Each row of a before or after table is a point. One or more steps were done to the points. Then noise was added and the rows were shuffled. The steps act on how far a point lies along the listed directions, d1 being the first. What was done? A step turns or swaps two directions, mirrors them in a line or flattens them onto one, adds a multiple of one to another, or multiplies one. Angles are multiples of 10 degrees, from the lower direction toward the higher: turns from -170 to 170, lines from 10 to 170 but not 90. Use the fewest steps. Two steps may share a direction if one is a turn and the other turns, adds or multiplies; they go together, in the order done. Otherwise the lowest direction goes first.

Directions:
(1): [ 30  55 -16]
(2): [-55  23 -25]
(3): [ 16 -26 -58]
Before:
[[-36  39   1]
 [ 59  41   8]
 [ 50   3  17]
 [ 65  62  26]
 [ 80 -14 -15]
 [ 23  16 -25]
 [-41  14  53]
 [ 40 -47 -16]
 [-40 -45  48]
 [-12 -36  33]
 [ 26 -26   7]]
After, 11 rows:
[[-21  10  58]
 [ -2 -46  11]
 [ 22  43  69]
 [ -4 -85   2]
 [ 31  16  34]
 [ -1  36   6]
 [  0  -7  36]
 [ 49  50  12]
 [ 23 -53 -43]
 [ 78  51  -1]
 [  8   7 -56]]
Steps: mirror d2 and d3 in the line at 20 degrees

Directions:
(1): [ 25  -1  -5  32  -6 -62  42  62]
(2): [  1  29 -22  30 -26  21 -73  51]
(3): [ 33 -15 -41  60 -25  46  35 -27]
(4): [ 2 34 66 59 45 11  0 -9]
(5): [-24  62 -30  17 -21 -51  -3 -51]
Before (14 x 8):
[[-19  -2  36 -31  26  -2 -16  20]
 [-31   4  19 -38   6   1 -50  -9]
 [ -9  16   4   6 -13  19  -9 -40]
 [ 22 -22 -27  10  -5  54  16 -58]
 [ -1 -33   1 -36  18 -26  15  16]
 [-31  -3 -18 -11 -22  17 -37  -8]
 [-20  24  24  -1  26   0  -7 -63]
 [-17  -6  21 -12   1  -7   6 -26]
 [-24  10  14   0  22 -18 -10 -38]
 [-14  52  -4 -12  -9 -16 -35 -17]
 [ 21   0 -11  20  -8 -66  13 121]
 [-33  12   3 -18   9 -17 -21 -48]
 [ -3   3  31 -44  18   9  -7 -28]
 [-25   4 -13 -33   8 -31   6 -20]]
After, 14 rows:
[[  4  41   8  67  14  -5 -10  -9]
 [ -1 -14   1  20   0  31  18 -54]
 [ -4  20  -6  52   4 -17  -3 -12]
 [  4   3  -4  31 -22  13  -7  -8]
 [  4  13 -44  31 -14   1   5  -3]
 [-28 -15   8 -10   6   8   3 -33]
 [ -4  18 -17  52  -5  -9   3 -28]
 [-16  31  29  13  -5  -8 -12  -5]
 [ 13  34  -7  19  -6 -38  39 -26]
 [ 22  12  11  24  -1  50 -13 -21]
 [ 14 -27 -40   2  -7  39 -10   2]
 [-16  20  21 -32  17  19 -81   3]
 [ 12 -12   0  25   5  54  24 -30]
 [ 15 -55 -47 -32 -14 -43  79  40]]
Steps: turn d1 and d4 by -30 degrees; add 1 times d5 to d1; turn d2 and d3 by -160 degrees

Directions:
(1): [ 36 -47 -19  63 -35  -6 -42   3 -29  45 -47  30]
(2): [ 14  53  19  -2 -60  35 -64  45   2 -43  -7 -23]
Before (13 x 12):
[[-44 -11   2 -36  50 -10  48  -7  -6   6  46   9]
 [ -8  -3  14  -5  11   3 -17   9   6   0   1 -13]
 [-19  -7 -13 -12  42 -18  66 -33   7  -7   7  -5]
 [-25  70   8 -60  -6  39 -19  38  24 -61  44 -53]
 [ 17  32  -2  28 -54  12 -54  35 -10 -29 -20  -2]
 [-36  33  16 -47  40  -6  64   2  26 -36  32 -20]
 [-16  41   2 -40   7   5  44 -17  20 -21  26 -15]
 [ 25  31  13  20 -80  24 -88  61 -11 -22 -21 -11]
 [  9   2  -8  12 -13   9  -7  -3   2  -6 -13   5]
 [  4  90  44 -33 -46  42 -43  50  21 -57  10 -33]
 [-12  42   4  -4 -27  13  -6  12   3 -27   0 -32]
 [-33 121  47 -81   3  13  -9  14  38 -68  44 -62]
 [-22  11  20 -50  40 -17  42   2  26 -41  46 -31]]
After (13 x 12):
[[-17  89  43 -64  -3  30   6  29  31 -54  37 -35]
 [ -4 119  47 -35 -57  28 -76  47  13 -61   8 -55]
 [-20  40   7  -9 -12  10   8   7  12 -29   8 -30]
 [-10  76   8 -41 -32  46 -48  51  16 -56  27 -52]
 [-49  35  19 -74  48 -10  58  -6  30 -40  58 -24]
 [-35  34   1 -40  37 -11  49  -8  20 -41  34  -8]
 [ 21  41   1  10 -61  21 -32  13   2 -16 -12  -4]
 [ -1  -7  14  -6   8   5 -15   7   4   1   2 -14]
 [ 32 -12 -12  46 -40   0 -30   7 -21   0 -45   6]
 [ 10 -18  -3  31 -45  18 -58  43 -36  14  -8  22]
 [ -1   1  -6  -4  12   3  20 -16   9  -8   1   6]
 [ 21  29  11  25 -62  20 -47  50  -3 -24 -33  -8]
 [ 29  13  17  17 -54   8 -64  46  -1 -34  -9 -18]]
Steps: mirror d1 and d2 in the line at 130 degrees

Directions:
(1): [  2  -8  89  13   6  21 -34  75 -31 -15  60  34  17   7 -21  37 -15  -8
  11  65]
(2): [ 36 -48  45  19 -10  78  18 -43 -11  28 -36 -39  51 -11  -3 -25  -7  -5
  81   3]
(3): [ 16 -57  23  39  55 -91  42 -29  26  12  45  14 -25   1 -27  -6  30  26
  50   2]
(4): [ 50  30 -24  45 -37  24 -38  14  -2 -81  16  28 -21  17 -35  -9  41  19
  52 -63]
Before:
[[-24  -6  -6   6  36 -67  16  -2  15  -7  20  11 -45  -2  -9  10   4   9
    8  -2]
 [ 12 -10 -19  16  10 -39   1 -15  17 -21   0  11 -19   8  -8 -23  15  19
   17 -25]
 [ 10 -14  23   5  11 -20   7  -5  21  18  17   1  -7   1 -14   6  21  10
   20   8]
 [-18  24  26 -18 -56 101 -42  34 -39   7 -16 -34  40  -6  10  -1 -42 -27
    1  30]
 [ -1   7  -7  16   0 -11 -11  41 -13 -17  32  15 -23   4 -10  27  14  17
   -4  13]
 [  4  14 -15  -6 -12  72  -3 -16 -21  -8 -39 -19  24  -6  13 -18  -1   6
   29 -15]
 [ 17   2 -44   6  -6 -43  31 -50  28 -12 -11 -20 -25  -7 -15 -31  21   9
   25 -42]
 [  1 -32   0 -22  19   7  39 -57   0  55 -53 -41  20 -21  28 -42   2   0
   31  11]
 [  1  14 -14 -19  15 -25  -3  -3   5 -20   5  -6 -25   2  -7  22  -3 -10
  -33  -1]]
After, 9 rows:
[[-46  48   7 -53 -75 116 -54  46 -43  17 -37 -48  48 -11  33   2 -66 -42
  -54  36]
 [-15  14  -8 -28 -13  90  -4 -10 -30  19 -54 -32  36 -15  22 -11 -23  -4
   -4  11]
 [ 11  -2 -12  27 -11   3  -8  28 -15 -22  23  17 -20  -1 -16  19  23  20
   22   4]
 [ 18  24 -18  -3   9 -14 -12  -4   8 -42   5  -3 -26   5 -24  20   3   0
  -15 -19]
 [ 19 -32   2  29  22 -37  13 -25  14 -14  11   9 -14   2 -15 -23  18  21
   46 -15]
 [ -4 -13  -2  29  44 -78  19 -10  19 -25  29  26 -60   5 -30   5  22  28
   46 -16]
 [  8 -19  26  14  13 -43  13 -13  32  24  28   1 -16  -2 -16   3  26  19
   26   0]
 [ 31 -25 -17  13   5 -47  43 -52  26  -4  -3 -25 -19 -11 -21 -30  14   7
   43 -22]
 [-33 -12  -6 -39  35 -42  37 -31   2  64 -30 -29   4 -16  31 -26   0  -4
  -16  36]]
Steps: multiply d1 by 0.7; turn d2 and d4 by -50 degrees; multiply d3 by 1.6
